Every row gives one point. Examples show where two turns around zero, p and q, send a point. Where does a point land after both, in the order given? Backwards means that the second turn is done in reverse. Each puzzle has new turns, and all numbers are rounded.

Turn p:
[ 14, -64] => [ 36, -55]
[11, 55] => [-9, 55]
[ -8, -14] => [ -3, -16]
[-17,  22] => [-24,  15]
Turn q:
[16, -2] => [14, -8]
[-22, -52] => [-39, -41]
[ 6, 53] => [24, 47]
Where do these land?
q, then p: [-13, -44] => [-13, -44]
q, then p: [-1, 61] => [-1, 61]
p, then q backwards: [ 14, -16] => [21, -3]

Turn p:
[ -4, -17, -25,  -7] => [ -1, -15, -27,  -6]
[-36, -35,  33,  21] => [-31, -43,  30,  18]
[-38,  15, -18, -49] => [-49,  25, -35, -13]
[-12,  -3, -12,  38] => [ 10, -17,  -4,  37]
[ 28,  28, -32,  47] => [ 55,  14, -14,  37]
[ 62,  13,  55, -50] => [ 16,  37,  50, -73]
Turn q:
[ -6, -31,  33,   6] => [-14, -41,  13,   9]
[-17, -17, -40, -32] => [ -9,   4, -38, -40]
[-22, -22, -18,  -6] => [-21,  -8, -25, -13]
[ -1,  35,  39, -46] => [  8,   8,  57, -38]
[ 70,  51, -10,   6] => [75, 39, 15, 18]
[-25, -17,  -3,  72] => [-39,  -3, -21,  65]
Where do these land?
p, then q: [ 28,  58, -38,  29] => [51, 47, -2, 39]
p, then q: [-23, -46, -11, -12] => [-26, -25, -35, -20]
q, then p backwards: [35, 36, 15, 51] => [ 1, 44,  8, 58]
p, then q backwards: [  6, -23,   2, -38] => [-20, -14,  -7, -37]
q, then p: [-46, -25,  31, -30] => [-61, -24,   2, -17]

Turn p:
[-15,  -7,   1,  43,  11,  43] => [-19, -16,  12,  37,  28,  34]
[ 13, -27,  54,   4,  17,  -4] => [27, -8, 56, 10, -6, -7]
[ 29,  59,  13,  -4, -35, -15] => [  6,  56, -25,  24, -34, -20]
[-78,  28, -49, -27,  13,  24] => [-50,  23, -30, -54,  46,  42]
[  1,  -6,  -3,   9, -11,  44] => [-4, -9, -3, 20, -4, 41]
[ 98,  -3, -21,   4, -11,   3] => [ 64, -25, -48,  42, -35, -15]
[-33, -19, -21, -16, -51, -41] => [-50, -12, -10, -39, -39, -25]
[-25,  -9,  67, -37,  42, -20] => [ 27,  27,  73, -40,  14,  -9]
[ 10, -17, -40,  25,  24, -35] => [ -1, -37, -23,   0,  28, -41]
Turn q:
[-25,  -2,  13, -37,  12,  45] => [-18,   9,  31,  -9,  12,  52]
[ 62, -13, -22, -10, -41,  28] => [ 70,  -7, -17,   6, -30,  31]
[ -7,  15, -25, -40,  13,  -8] => [ -7,  -7, -12, -46,  14,  15]
[-33, -18,  43,  -6,  37, -55] => [-51, -38,  36,  -8,  15, -46]
[ 75,   9, -12,  70, -68, -40] => [ 72,   8, -48,  35, -63, -66]
[-37,  47,  27,   7,  40,  43] => [-30,  63,  38,  -3,  38,  11]
[-31, -24, -11,  -4, -24, -10] => [-31, -19, -19,   9, -21,  12]
[ -3, -16, -13,  19,  31,  -2] => [ -4, -10, -10,  17,  34,  -8]
Where do these land?
q, then p: [ 32, -14,  36,  -9,  49,  19] => [48,  1, 50, 19, 11, -9]
p, then q: [-60, -25,   6, -19,  10,  45] => [-20,  12,  51,   4,  18,  57]
q, then p: [24, 28, -2, 31, 20, 43] => [ 31,  33, -17,  37,  27, -12]
q, then p backwards: [-44,  18,  43,  -6, -22, -27] => [-37,  -7,  24,   4, -48, -32]
p, then q: [-38,   8,   2, -10, -51,  -7] => [-45,  21,  -6, -15, -32,  22]
q, then p: [  0, -14, -79, -14,  44,   7] => [ 34, -40, -34, -27,  57,  28]
q, then p: [  7, -31,  12,  46, -22, -40] => [-35, -35,  -1,  16, -14, -50]
q, then p: [ 79,  31, -19, -20, -28, -40] => [ 53, -12, -45, -20, -64, -30]
